Rows are points. To make a cloud, some directions were put in groups of two or more. Within a group, all points are equally far from the middle, so they leave a hole (a ring in 2 directions, a hollow ball in 3). The other directions are filled evenly. Then the cloud was stretched, turned, moved and blurred a little. How many holes are there, and how many directions does each take, smallest first?
(in the rows, 100 means zero)

Cloud:
[[35, 38],
[101, 56],
[129, 97],
[57, 67],
[73, 144],
[117, 73],
[149, 98],
[133, 158],
[52, 48],
[90, 96],
[77, 57],
[102, 57],
[130, 132]]
Holes: 0

Cloud:
[[63, 138, 137],
[163, 150, 73],
[132, 169, 86],
[135, 116, 105],
[106, 190, 98],
[99, 81, 90],
[94, 156, 157],
[130, 117, 54],
[71, 79, 150],
[131, 98, 120],
[135, 178, 92],
[37, 108, 112],
[57, 109, 145],
[95, 54, 89],
[105, 186, 124],
[120, 80, 132],
[56, 96, 94],
[56, 138, 110],
[117, 107, 135],
[68, 128, 156],
[145, 87, 130],
[161, 88, 140]]
Holes: 0

Cloud:
[[101, 58, 152, 134],
[86, 46, 115, 151],
[180, 119, 128, 121],
[121, 130, 87, 58],
[64, 38, 72, 156],
[147, 99, 97, 139],
[115, 55, 109, 158],
[99, 84, 85, 162],
[111, 86, 98, 159],
[108, 38, 124, 94],
[80, 77, 67, 167],
[107, 73, 89, 73],
[73, 80, 126, 92],
[118, 57, 67, 136],
[51, 40, 78, 121],
[33, 122, 87, 137],
[114, 113, 102, 152],
[86, 178, 67, 111],
[90, 107, 34, 147],
[36, 90, 85, 153],
[107, 25, 122, 136],
[140, 105, 87, 69],
[143, 67, 90, 137],
[100, 130, 32, 123],
[148, 36, 123, 92],
[186, 122, 128, 113],
[151, 83, 86, 91],
[154, 120, 114, 54],
[106, 95, 72, 70],
[51, 34, 53, 142]]
Holes: 1 (3)

Cloud:
[[156, 97, 70, 87, 96, 82],
[90, 142, 169, 82, 109, 136],
[101, 75, 157, 39, 111, 74],
[78, 76, 117, 14, 77, 126],
[122, 139, 154, 153, 60, 60],
[65, 104, 101, 142, 132, 166],
[80, 58, 148, 112, 109, 61],
[78, 142, 59, 94, 76, 117],
[102, 122, 68, 99, 40, 116],
[145, 66, 129, 139, 67, 138],
[92, 88, 153, 38, 58, 40],
[76, 135, 170, 114, 123, 117],
[65, 121, 57, 62, 105, 112],
[62, 116, 154, 133, 131, 119],
[181, 120, 148, 145, 91, 77],
[116, 122, 117, 27, 116, 91],
[131, 166, 129, 78, 61, 94],
[50, 71, 129, 63, 96, 55],
[45, 61, 83, 62, 64, 92],
[83, 47, 101, 115, 84, 60],
[44, 139, 127, 121, 115, 127],
[180, 105, 107, 145, 109, 117],
[156, 110, 146, 141, 91, 22],
[126, 51, 99, 59, 62, 88],
[112, 44, 128, 121, 106, 171],
[94, 102, 61, 56, 121, 116],
[76, 153, 107, 106, 43, 48],
[87, 179, 129, 74, 73, 52],
[26, 144, 124, 60, 98, 96],
[101, 70, 79, 56, 40, 97],
[90, 135, 140, 142, 44, 65],
[90, 59, 155, 118, 102, 56],
[35, 117, 149, 114, 106, 126],
[136, 127, 93, 129, 63, 139],
[148, 133, 107, 49, 97, 61],
[86, 140, 131, 76, 32, 26],
[93, 81, 85, 56, 31, 110],
[69, 50, 126, 152, 105, 121],
[74, 120, 80, 118, 36, 94],
[90, 110, 146, 48, 36, 29],
[59, 117, 163, 77, 39, 74],
[138, 87, 141, 81, 148, 118],
[168, 94, 79, 97, 102, 83],
[174, 129, 135, 139, 106, 112],
[99, 98, 148, 31, 40, 53],
[97, 116, 152, 45, 28, 59],
[113, 104, 74, 67, 35, 97],
[131, 75, 59, 111, 79, 71],
[129, 162, 132, 91, 84, 124],
[164, 103, 115, 67, 63, 41],
[91, 141, 132, 144, 47, 65],
[167, 117, 110, 144, 109, 135],
[88, 133, 127, 151, 48, 72],
[121, 69, 102, 46, 47, 84],
[61, 104, 74, 35, 104, 147],
[84, 43, 102, 124, 138, 154]]
Holes: 3 (2, 2, 2)
